Each row of a before or after table is a point. One or more steps were done to the points. Then noise was added and the rows were shuffled. The steps act on columns, c1 being the first. Write out the steps. A step turns or swaps two columns, mirrors them in a line or flattens them onto one, adds a multiple of one to another, or multiplies or shifts one. Angles are multiples of 10 degrees, from the lower column toward the higher: turns from -170 to 170, lines from 10 to 170 but not 90. Use the fewest steps. Two steps may share a column if one is a turn and the other turns, adds or multiplies; they go together, in the order done. Otherwise the lowest column goes first.
In the rows, zero is written as 128.

Before (8 x 2)
[[106  95]
 [161 190]
 [133 146]
 [167 188]
 [169 178]
 [131 121]
 [109 174]
 [108 148]]
After (8 x 2)
[[169 148]
 [108 145]
 [165 157]
 [133 115]
 [107 117]
 [161 160]
 [106  66]
 [132  92]]
Steps: shift c2 by -30

Before (14 x 4)
[[169 176 133 127]
 [146 186 133 128]
 [160 126  80 158]
 [114  97  34 152]
 [192 126 114  96]
 [182 141 164  89]
 [137 117 218 119]
 [ 90 100  75 108]
 [132 167 139 156]
 [142  99  90  88]
 [158  81 172 165]
 [129  91  81 105]
 [151 114  96  98]
 [130 157 140 145]]
After (14 x 4)
[[158 110 189 165]
 [169 171 108 126]
 [131 165 116 155]
 [153 100 108  98]
 [161 103  91 158]
 [129 160 123 146]
 [137 162 211 120]
 [115  54  62 152]
 [182 157 152  90]
 [146 181 103 126]
 [192 117 117  96]
 [ 89  76  97 107]
 [130  73 104 104]
 [140  86 109  88]]
Steps: turn c2 and c3 by -30 degrees

Before (13 x 8)
[[ 85 109 119 167 171  99 153 115]
 [111  82  55 225 135  92  89 138]
 [119 163 168 168 124 130 112 168]
 [164 204 144  46 193 172 143 176]
 [144 124 128 150 121 191 106 133]
 [133 173 115  69 145 147 136  78]
 [117 133  98  37 189 161 136 100]
 [149 172 155  66 168 188 160 124]
 [144 128 122  80 114 103 105 144]
 [168 209 166 128 188 145  79 143]
 [127  75  91 198 125  69 112  79]
 [165  60 113 168 154  99 136 110]
 [ 97  50 126 149 154 105  79  98]]
After (13 x 8)
[[129 103 131 117 128  67 109  46]
 [170 198 207 154 186 144  80 111]
 [142 130 165 129 123 190 109 104]
 [108 113  99 125 134  92  89 108]
 [ 86 122 160 126 173 101 153  84]
 [118 105 137 118 189 162 135  72]
 [133 152 153 136 144 148 134  49]
 [117 174 210 143 126 129 111 138]
 [165 165 181 140 192 174 146 146]
 [ 98  65 168 106 154 104  78  71]
 [164  80 154 107 154  99 137  79]
 [150 146 195 134 171 186 161  92]
 [144 116 164 124 115 104 105 114]]
Steps: flatten c2 and c4 onto the line at 20 degrees; shift c3 by 40; shift c8 by -30

Before (12 x 11)
[[181 126 111 148 118 134 154 157 158  78 131]
 [147 107 118 133 123 164  78 201 141  84 106]
 [ 65 135 149 153 172 149 158 139  77 166 117]
 [149 161 142 231 194 163 145 132 129 108 114]
 [134 169 159 119 149  89 109 138 158 162 129]
 [161 138 120 193 107 155 120 137  88 130 151]
 [120  96 106 114  95  80  64  90 124 143 175]
 [104 160  53 123  96 195 177 123 160 161 109]
 [ 98 125 165 118  91 158 120 175 189  99 104]
 [177 118 154 165 178 162 140 151 149 146 147]
 [175  94 128 109 114 125 105 116 138 146  98]
 [142  85 166 192 138  55  64 186 144 123 122]]
After (12 x 11)
[[146 127 170 131 120 169  73 199 146 134 165]
 [119 184 108 120  92  80  64  89 121 148 173]
 [137 155 142 167 141  62  91 190 145 189 147]
 [179 131 169 146 121 134 134 161 156  84 145]
 [104  91  73 128  91 191 137 125 162  57 163]
 [136 106 109 123 144  96 130 134 161 170  63]
 [ 98 107 165 122  94 160 131 174 189 153 199]
 [162 138 118 170 116 159 125 137  85 122 132]
 [146  99 158 202 191 163 140 131 124 125  11]
 [ 73 109  99 145 169 150 168 133  78 145  59]
 [171 126 114 112 115 127 105 115 136 140 196]
 [177 147 117 153 181 162 157 149 149 150  45]]
Steps: turn c2 and c11 by -130 degrees; add -1.5 times c5 to c11; turn c3 and c10 by 70 degrees; turn c7 and c10 by -30 degrees; multiply c4 by 0.7

Before (10 x 14)
[[ 97 101  94 118 238  73 156 146 144 111 120 159 149 131]
 [ 98 102 109 156 139  82 106 155 111 100 146 167  86 179]
 [171 149  99  79 143 150  93 119 122  81 178 154 117 167]
 [184 158 175 164  96 186 133 117 106 153 178 101  85 135]
 [108 118  92 184 178 116 147  95 138  71 109 175 182 120]
 [146 124 185 107  79 104  63 113 124 125 219 109  88 132]
 [141 134 146 167 174 151 153 149  77  80 112 159 153  82]
 [172  88 121 102  87 134 101 132  88 161 216 119  99 140]
 [139 133 185 146 120 197 115 114  90 133 132 146 151 149]
 [142 130 136 184 158 131  94 146 128 141 103 167 143  94]]
After (10 x 14)
[[107  72  94 181 173  70 163 129 139  52 107 148 179 121]
 [142 157 135 183 156 110  92 104 128 119 104 161 146  92]
 [ 95 124  93 118 239  49 132 164 149  94 123 105 149 131]
 [136 110 186 152 116 165 135 110  93 119 131 194 149 143]
 [144 164 142 169 173 122 123 162  78  59 114 165 156  80]
 [187 139 175 163  96 224 142 123 105 136 177 157  83 138]
 [170  98 122 102  87 168 109 109  89 138 215 125  98 141]
 [ 99 143 111 154 139  53  92 126 108  78 145 113  85 178]
 [177 138  99  76 143 152 118  94 123  61 179 164 113 168]
 [156 101 183 104  75 141 109  67 123 108 222 100  88 132]]
Steps: turn c6 and c12 by 50 degrees; add 0.7 times c1 to c6; add 1.5 times c8 to c2; turn c7 and c8 by 60 degrees; shift c10 by -20

Before (8 x 20)
[[ 75 152 102 109 129 156 180 123  97 108 119 147 145 142  65 148 163 110
  157 103]
 [146 164  78 138 123 126 232 182 127 105 104 135  72  86  85 134 188 108
  101 126]
 [163 153 125  70  96 152 174  68 151 118 126 151  66  72 102 132 145 138
  152 113]
 [186 156 133 115 219  75 206  87  62 118 149 133 170 108 147 151 189 128
  130 116]
 [157  81 121 139  61  99 146  78 131 165 161 118 143 181 111 126  56  86
  125 139]
 [114 167 112 117 142 188 116 165 121 117 148  63  92 165 123  82 150  89
  178  95]
 [ 72 115 139 139 130  97 113  88 149 144 116 169 184  94 140 148  93 106
  118 162]
 [112  94 104  91  91 163 155 128  81 186 185  77 170  98 115 174 142  88
   96 126]]
After (8 x 20)
[[ 85 167 150 143 129  93 122  91  92 127 131 155 181  90 144 147 161 108
  125 161]
 [143 127  92 133  60  98  80  76 155 126 124 119 135 184 108 129 205  86
  101 143]
 [161  91  64  91  85 161  86 124  95 185 118  81 168 100 118 176 153  79
  151 127]
 [213  54 108 119 224  77 128  90 143 151 131 177 170 110 147 147  77 130
  146 116]
 [129  90 128 110 130 155 138 123  68 123 106 168 147 140  62 145  79 100
  115 104]
 [128  94 105 115 143 187 175 169 114 126 115  73  95 163 117  78  88  93
   83  93]
 [124  98 124  75 102 150 134  64 169 126 130 169  62  67  98 128 100 137
  114 112]
 [138  35 141 138 119 130 130 183 145 138  71 183  67  78  84 134  78 110
  178 126]]
Steps: turn c1 and c9 by 60 degrees; turn c2 and c7 by 110 degrees; turn c2 and c12 by -30 degrees; turn c3 and c11 by 80 degrees; turn c10 and c17 by -30 degrees; turn c17 and c19 by 160 degrees
